Each row of a before or after table is a point. The points were changed in one or more steps. Then noise was added and the rows were shuffled. The steps act on how far a point lies along the listed directions, d1 being the first. Write out the steps. A step turns or swaps two directions, mirrors them in a line or flattens them onto one, adds a multiple of one to another, or multiplies one. Angles are multiples of 10 degrees, from the lower direction toward the higher: turns from -170 to 170, lines from 10 to 170 but not 90. Use the fewest steps. Two steps may share a direction if one is a turn and the other turns, adds or multiplies; they go together, in the order done. Otherwise the lowest direction goes first.
In the rows, zero is written as 128.

Directions:
(1): [ 93  99 139]
(2): [101 165 137]
(3): [142 127 172]
Before (10 x 3)
[[109 146 109]
 [120 155 169]
 [ 88 167 135]
 [133 121 141]
 [123 106  77]
 [120 181 155]
 [149 122 147]
 [156 125 135]
 [183 128 159]
 [139 145 170]]
After (10 x 3)
[[130 102 143]
 [163 168 111]
 [127 127 144]
 [ 91 117  87]
 [138 141 100]
 [186 145 132]
 [165 149 154]
 [142  84 171]
 [130 113 153]
 [158 130 164]]
Steps: turn d1 and d2 by 90 degrees

Directions:
(1): [175 103 116 109 158 118 156 103]
(2): [127 122 115 113 108  87 158 176]
(3): [150 161 170 119  93 111 142 102]
(4): [104 111 105 158 111  90 131  87]
(5): [141 166 130 174 165 107 135 141]
(6): [158  90 147 172 103 143 129 145]
Before (13 x 8)
[[117 136 106 149 126  97 138 164]
 [170 157 141  89 151 135 139 133]
 [175 159 173  88 136 154 143 141]
 [164 127 142  87 146 143 119 148]
 [134 131 124  73 134 135 131  64]
 [ 79 138 106 151 168 142 125 209]
 [137 106 140  94 129 131 139 112]
 [ 96 129 126 144 135 130 101 149]
 [178 122 152 142 176 150 121 136]
 [125 142 141  87  87 102 151  90]
 [161 147 137  94 142 153 134 111]
 [ 65 165 115 161 156 132 108 164]
 [147 144 164 105 124 171 131 149]]
After (13 x 8)
[[138 142 162 128 127 179 115 106]
 [105 156 152 144 130 128 118 136]
 [140 157 150 133 153 151  90 132]
 [162 123 146 169 172 139 109 109]
 [121  88 115 105 133 134 118 125]
 [ 86 191 129 146 125 108 114 104]
 [155 176 178 129 145 165 115 102]
 [151 180 148 125 158 144 115 113]
 [122  74  93  73 156 144 145 106]
 [133 174 138 143 143 145 115 102]
 [110 181 155 113  89 102 139 129]
 [153 107 112 100 137 124 150 160]
 [129  70  99  80 179 177 140 149]]
Steps: mirror d1 and d5 in the line at 50 degrees; turn d2 and d4 by -50 degrees

Directions:
(1): [161 170 117 144 126 161 166 160 149 103 128]
(2): [108 132  78 144  85  94 161 122 137 150 120]
(3): [125 104 121 142 180 131 153 111 159 137  80]
(4): [140 163 157 176 140  93 115 105 151 143 150]
Before (8 x 11)
[[131 106 111 129 139 144 170 128 139 157 107]
 [170 210 134 166 101 124 136 144 155 141 174]
 [130 168 119 195 124  62 150 108 156 155 140]
 [137 133 106 107  76 131 149 146 113 113 134]
 [156 112 132 116 185 187 126 122 138 106  91]
 [113 150 121 161 106  97 119 100 136 143 153]
 [116 131 102  85  86 112 128 135 101 117 154]
 [100 103 113 104 148 152 136 128 138 147  86]]
After (8 x 11)
[[155 197 149 171 106  97 110 119 149 159 181]
 [145 148 110 122  76 131 153 148 119 113 137]
 [105 113 109 106 148 161 146 136 142 140  85]
 [115 142 123 181 125  48 130  92 144 167 137]
 [161 125 134 126 187 186 130 122 146 106  94]
 [137 115 112 134 140 143 173 129 144 155 108]
 [123 140  99  87  86 121 136 144 106 111 153]
 [101 135 119 149 104  96 113  96 127 145 151]]
Steps: turn d1 and d4 by 30 degrees

Directions:
(1): [125 114 166 184 112 141 112 113 109 197 146 152 141 142 134 126 122 156]
(2): [120 135 121 114  62 153 163 159 148 140  97 131 163 125 172 106 136 133]
(3): [177 114 112 148 151 161 166 102 101 126 139 131 112 121 181 115 110  89]
Before (9 x 18)
[[110 136 135 108  72 150 157 155 158 125  90 144 147 135 155 111 130 130]
 [171 114 104 142 204 109 134  79 102  88 156 110  66 109 129 130 107  73]
 [121 129 162 151  69 152 108 135 112 202 129 153 149 136 127 108 125 176]
 [156 100 142 193 152 134 126 121 105 146 154 142 104 124 155 128 106 113]
 [171 117 115 149 191 147 123  86 126 104 145 115  88 124 120 136 111 109]
 [141 110 137 153 150 171 134 113 110 164 150 137 117 125 167 105 104 153]
 [108 125 124  99  95 143 162 150 141 126 108 130 159 122 152 101 132 142]
 [105 165 126  92  90 112 126 164 145  96 109 117 125 129 139 129 135 126]
 [110 128 192 185  88 145 103 134 120 202 123 166 159 156 129 121 138 164]]
After (9 x 18)
[[100 117 151 145 129 143 103 135 129 175 145 136 134 132 126 119 117 186]
 [ 91 151 142  93  66 119  96 169 145 144 104 129 145 128  87 116 143 180]
 [ 73 156 163 106  87 101  89 173 164 131  97 135 154 146  76 132 160 168]
 [116 120 121 107  97 151 168 146 135 126 109 130 158 119 166  95 131 136]
 [115 135 129 111  75 154 166 151 152 121  90 139 144 128 163 110 124 122]
 [118 106 164 189 128 107  91 136 122 157 145 141 123 131 113 139 120 150]
 [155 113 142 178 177 148 104  84 121 150 152 130  98 135 110 137 111 133]
 [140 156 111 101 110 134 155 149 129  89 113 117 114 126 171 118 126 100]
 [164  99 147 197 183 122 114  67  87 158 172 130  82 125 132 128 103 105]]
Steps: turn d1 and d3 by -70 degrees

Directions:
(1): [ 82 124 141 155 148 124 105 107 141 153  78 114  67 168 151 138 100 150
 155 139 146 102 132 141]
(2): [122  99  94 136 141 113 148 117 146 161 125 128 159 168 155 107 126  83
 137  83 163 141 144  70]
(3): [147 134 102 130 174  99 173  94 130 142  85  71 143 108  88 113 164 146
 131 147 131 126 126 143]
(4): [115 130 145  79 167 133 116  94 108 142 150 129 100 120  90 139 102 113
 117  83 165 180 112 154]
(5): [135 154 128 169 191 133 106 112  93 140 186 126 121 140 143 111 150  88
 144 141  98 102 104 130]
Before (10 x 24)
[[104 127 156 129 131 140  90 123 127 132 153 152  89 145 136 149  93 130
  125 111 156 138 113 147]
 [127 133 166  91  29 168 112 190 141  64 104 157 117  86 115 171 100 194
  110 164 100 153 123 164]
 [138 133 138 131 124 141 113 153  99 112 189 149 176 117 117 103 140 109
  118 119 111 141 136 115]
 [160 144 151  83  43 143 120 171 112  66 154 139 123  85 100 155 146 153
   99 149  90 144 135 163]
 [101 107 159  67  22 152 102 185 165  94  92 167 116 114 112 146  63 171
  112 108 138 153 139 144]
 [115 104 100 134  95 117 158 140 162 110  65 105 130 133 144 121 138 164
  145 158 127 109 148 118]
 [149 124 126 105 130 126 172 108 146 118 103  98 141 111  99 136 168 160
  112 126 139 129 119 129]
 [141 136 160  96 117 142 112 130 113 122 160 153 119 107 124 130 128 104
  102 108 114 153 119 135]
 [131 134  99 119 120 114 144 130 153 138 102 119 139 126 124 124 117 135
  104 105 133 138 137 118]
 [168 141 106 152 185 105 150  94 108 130 158 103 163 118 120 109 161  84
  135 140 119 138 111 115]]
After (10 x 24)
[[149 114 129  50  42 133 152 174 157  86 100 136 172  70  66 127 111 169
   96 114 127 167 134 146]
 [113 105 100 134  94 117 155 140 162 111  67 104 128 134 146 121 136 164
  145 158 128 110 148 118]
 [157 134 125 109 151 119 146 112 119 123 159 118 150  99  87 129 144 128
  107 117 144 157 108 148]
 [101 119 155 123 110 144 121 118 154 127  96 128  83 156 143 155 123 165
  130 119 148 111 123 126]
 [138 143 162  90  35 151 100 175 115  69 150 153  99 104 120 162 126 155
  110 146  93 137 137 161]
 [110 131 141 173 162 128  89 105 116 141 153 142  94 171 174 133 104  88
  157 133 130 115 117 111]
 [114 132 107 124 113 120 130 132 156 139 102 130 124 140 137 130 103 136
  109 104 138 135 135 116]
 [140 137 161  96 117 144 110 129 114 123 161 154 119 108 125 131 125 104
  101 107 116 152 119 135]
 [150 137 156  82  35 159 135 185 138  60 107 144 142  66  93 165 123 192
  102 165  93 161 121 164]
 [117 130 152 141 116 151  91 158 102 117 186 163 151 138 138 112 120 113
  126 114 116 134 140 114]]
Steps: swap d1 and d3
